Rows are points. To make a cloud, some directions were put in groups of two or more. Within a group, all points are equally far from the middle, so they leave a hole (a ring in 2 directions, a hollow ball in 3). The other directions are filled evenly. Then the cloud was stretched, turned, moved and blurred a little. How many holes are there, and how many directions does each take, smallest first?

Cloud (13 x 2):
[[ -8.5 -16.9]
 [-26.0  27.1]
 [-14.3 -31.0]
 [-22.0 -26.1]
 [-25.8   6.0]
 [  6.8  -6.2]
 [-28.6   6.3]
 [ -0.9  -3.1]
 [ 16.9  37.2]
 [  6.8 -25.8]
 [  6.7 -26.0]
 [ -5.6 -15.9]
 [-46.9  17.7]]
Holes: 0

Cloud (19 x 3):
[[-13.3   1.1  25.3]
 [  4.2  -2.8  29.3]
 [-28.8   3.2  44.5]
 [-28.2  -2.0  20.4]
 [-14.0  20.0   4.9]
 [-15.7  26.4  22.8]
 [ -9.0  20.6  16.0]
 [ 27.6 -20.9 -21.4]
 [ -8.0  -7.2  23.5]
 [-27.7   4.1 -19.3]
 [-13.9  38.1  23.6]
 [  9.7   7.8  16.7]
 [-33.2 -14.3   6.1]
 [ 12.3  28.1  10.1]
 [  3.5  16.3  27.9]
 [-34.1  15.9  26.9]
 [-13.5   1.5 -38.8]
 [-25.6  33.0  28.6]
 [ -7.4  29.2  11.0]]
Holes: 0

Cloud (31 x 4):
[[ -6.9 -21.8  19.8 -14.4]
 [ -6.4  15.2 -36.4  14.0]
 [ 20.6  29.7  -3.6  37.2]
 [  3.8  18.7 -32.7   8.2]
 [  6.9 -38.8   3.5  12.9]
 [ 13.4 -22.9  12.5  35.5]
 [ 34.5  -2.1  23.0  26.7]
 [  1.6 -20.1 -25.9  17.3]
 [ 15.0  -3.9   8.4  42.3]
 [-19.2 -37.2  27.3  19.3]
 [-34.6  -4.4   7.3  29.7]
 [  1.8 -32.8  24.3  -1.8]
 [ -8.1  15.6   8.0 -22.1]
 [-28.6  22.1 -16.6   8.9]
 [ 23.4   7.5   2.3  38.5]
 [-29.8  12.7  -3.3  -1.0]
 [-10.0   1.8 -31.6  38.5]
 [-19.0  28.6  -7.2  -3.1]
 [  3.0 -27.3  10.2 -13.3]
 [ -9.0 -26.5 -13.8 -12.0]
 [ -1.2  33.5 -17.9 -16.8]
 [ 10.3  -0.6  35.1 -15.2]
 [-12.5  -0.4 -38.1  28.9]
 [-39.1   9.5 -22.7  28.4]
 [  3.3 -27.6  17.6  39.2]
 [ -7.1  34.7  13.4   4.2]
 [  9.7  16.7 -13.8 -23.5]
 [-12.7   6.8 -26.8  42.1]
 [-29.7  10.0 -11.7  -8.4]
 [-33.8  11.0 -25.3   0.5]
 [-10.0  -6.5   2.5 -23.4]]
Holes: 1 (3)

Cloud:
[[ 31.3 -22.6   7.4   6.9]
 [-15.9  26.5 -28.8  -8.1]
 [-24.9  -3.4  44.6  -9.3]
 [ 10.9  -5.6  13.6 -28.2]
 [  5.5  35.2 -15.7  13.9]
 [  1.3 -26.0 -18.7  -5.2]
 [-35.5  -3.9 -12.3  -8.6]
 [ 19.7 -14.0   6.8 -22.5]
 [-21.4  13.1 -20.3  10.0]
 [ 27.9 -35.2 -19.0 -17.9]
 [ -7.7   9.0 -29.0  14.3]
 [ 44.3 -10.5 -15.1 -30.7]
 [ -6.1  39.2  -7.1  -4.4]
 [-12.6   6.5 -21.5  18.2]
 [-11.3  29.7 -32.5 -24.7]
 [-24.3  37.9 -10.4  -3.1]
 [  2.6 -12.7 -50.1  -9.6]
 [-32.5  36.5  -9.0  -1.2]
 [-28.5   2.6  -5.0  15.5]
 [ 23.4  24.0 -25.7 -24.4]
 [ 31.8  -4.6   8.2 -11.5]
 [ -7.7 -11.6 -19.2  11.4]
 [  1.5  24.0  31.9  -6.2]
 [-27.6  24.2 -33.6 -27.1]
 [ -8.8  -5.7 -18.9  17.9]
 [ 43.4   6.4   5.4   2.4]
 [-40.1 -11.8   1.8 -16.9]
 [  8.4  26.9 -30.1  12.9]
 [  3.8  23.1  25.5 -11.7]
 [-22.2  10.1 -39.3 -19.4]
 [ 27.3   0.0  -4.6 -34.2]
 [-27.2   2.2  -3.5  18.3]]
Holes: 1 (2)
